Each row of a before or after table is a point. The points were changed in one or more steps. Then noise was added and the rows were shuffled. The steps act on how far a point lies along the listed directions, d1 being the first. Write out the steps. A step turns or swaps two directions, mirrors them in a line or flattens them onto one, adds a multiple of one to another, or multiplies one. Angles are multiples of 10 degrees, from the lower direction toward the higher: turns from -170 to 170, lines from 10 to 170 but not 90. Use the fewest steps. Two steps may share a direction if one is a turn and the other turns, adds or multiplies; they go together, in the order done. Otherwise the lowest direction goes first.

Directions:
(1): [ 38 -24 -19]
(2): [-24 -42   6]
Before (13 x 3):
[[ 46  58 -18]
 [  7  49   2]
 [-47 -18  19]
 [  8 -20   5]
 [-24  36   9]
 [ -6 -27   5]
 [-15 -37 -11]
 [-47 -17  14]
 [  7  -3   5]
 [  6 -22  21]
 [-44 -11  20]
 [  4  38  -2]
 [ 16  20 -14]]
After:
[[-24  16   6]
 [ 28  -1  -9]
 [ 18 -43 -16]
 [ 19   9   0]
 [-30 -32   7]
 [ 14 -44 -10]
 [ 23 -49 -15]
 [-39  -4  12]
 [ 30  -3 -27]
 [-60  42  28]
 [-45  -1  21]
 [  3   3   4]
 [ 30  -2  14]]
Steps: turn d1 and d2 by -100 degrees

Directions:
(1): [-36  -8 -42  -2]
(2): [-21 -40  25  22]
(3): [ 37 -31 -26   8]
(4): [ 2 22 -9 51]
Before:
[[-53  -8 -15  27]
 [ -3  -3  -3 -10]
 [-10  25 -42 -12]
 [-17 -49 -12 -25]
 [-21  15  -5 -20]
 [ 14   5 -40  23]
 [ 14  10  12  -7]
 [ -2  -3  -1  21]
 [-28 -26 -16 -15]
 [-37   1 -23  -5]]
After:
[[ 21 -14   2  22]
 [  8 -12  61   0]
 [  3   6   0  10]
 [ -6  43  24  37]
 [ -7  -4  13 -16]
 [ -6  -7 -21   0]
 [ 28  17   7 -35]
 [  7  19  28  27]
 [ 25  -4  34  16]
 [ 51  -3   4   1]]
Steps: turn d1 and d4 by 170 degrees; mirror d2 and d3 in the line at 150 degrees

Directions:
(1): [ 14  21  16 -54  -3 -10]
(2): [21  4 -1 -4  9 58]
(3): [-45 -17 -20 -26 -12  18]
(4): [  8  12   1   9 -60   6]
(5): [-33  45  21  13   7   9]
Before (9 x 6):
[[-10   9   7  -8   8  11]
 [ -6  -2   4  -8  -4   8]
 [-16  34  25   9  -8 -11]
 [ 13   7  -4   1 -22 -13]
 [ -4  -8 -11   1  -9  -2]
 [ -2 -13   0   4 -26   1]
 [ -8 -21  -6   6   0 -12]
 [  8   9   0  10  13  16]
 [ 30   5  -2   8   9 -15]]
After, 9 rows:
[[  9  -9   3   7 -22  11]
 [-13 -25 -13  -5   0  22]
 [ 13  13   8  22  12 -26]
 [  8  -5  -7   4  -5  10]
 [-21  -7 -20 -21 -32   8]
 [-39 -21 -30 -26 -11 -13]
 [-61  16   3 -23 -20  21]
 [ 21  10  16   8   3  -3]
 [ 18  20  21  10  16  -8]]
Steps: turn d2 and d3 by -120 degrees; multiply d3 by 3

Directions:
(1): [ -2  30  -4  16 -59  -6 -39 -12]
(2): [  0  36  33  -7  44   5 -42 -10]
Before:
[[ -4  -1  10  -3  25   2   1  11]
 [ -6  11  10   2   3   3 -15  -5]
 [ -8  13   5   8  -4   7  -7  -1]
 [  9 -42 -19  -8  23   7  59  16]
 [ -6   7  -6   7  -6  -8 -18  -4]
 [ -1   8  -3   3  -5   5 -10  -1]
 [ -3   0   4  -8   7   9   6  -5]
 [  2  -4 -17   6 -35   0  15  -1]
 [  4  -3  -1 -11 -17   6  11  -2]
 [ -4   5   7  -7  21   7   0   0]
 [  2  14  -9   2 -10   6 -17 -10]]
After (11 x 8):
[[ -6   8   1   2  10  -6 -19  -4]
 [  8 -45 -27  -3  -1   4  58  15]
 [  3   0  10 -10  39   7  11  -1]
 [ -3  -2  -2  -4 -11   7   7  -4]
 [ -6  16   6   7   1  10  -8   0]
 [ -9  11   7   5 -10   1 -13  -5]
 [ -6   3  -7   4 -23   1   2   0]
 [  0   9  -1   0   5   7 -10   1]
 [  5  -1   7 -17   6   8  11  -2]
 [ -4  -4  -7  10 -24  -2   2  10]
 [  2  17  -2  -2  10   8 -17 -11]]
Steps: swap d1 and d2

Directions:
(1): [-36  12  -3  25  46 -25   3 -13 -21]
(2): [  6 -17 -29 -19  17  -5 -60   5  -6]
(3): [-18   2 -52  28 -35   9   5   9 -16]
Before, 8 rows:
[[-18  13 -23  24  15  -9  -2  -5 -25]
 [-14  17  23  27 -10  16  43 -12 -17]
 [-48  15 -44  54 -14   4  29 -23 -19]
 [  4 -18 -56 -30 -44  19 -29  30   0]
 [  3 -12   2  13  35 -34 -24   1 -17]
 [ 14  -4  26 -11  20  -6   3 -15   6]
 [ 14  -7  13 -20  27 -16 -43 -10  11]
 [ -5  10  33  16  36 -16  15 -14 -15]]
After, 8 rows:
[[-17  13 -15  32 -45  24  47 -17   6]
 [ 22   4  24  -3 -51  40  34   1   5]
 [ 13  -6  20  -6  10  -5   3 -13   5]
 [-12   5  11   4  45 -30 -25 -19   0]
 [-28 -12 -58 -16  20 -14 -50  17 -22]
 [ -8   2  16  33  32 -34  11  -5 -18]
 [-13  18  -2  26   3  -3  28  -8 -16]
 [ 12  10  41  12  -3   0  39  -3   0]]
Steps: multiply d2 by 1.3; turn d1 and d2 by -60 degrees; multiply d3 by 0.7
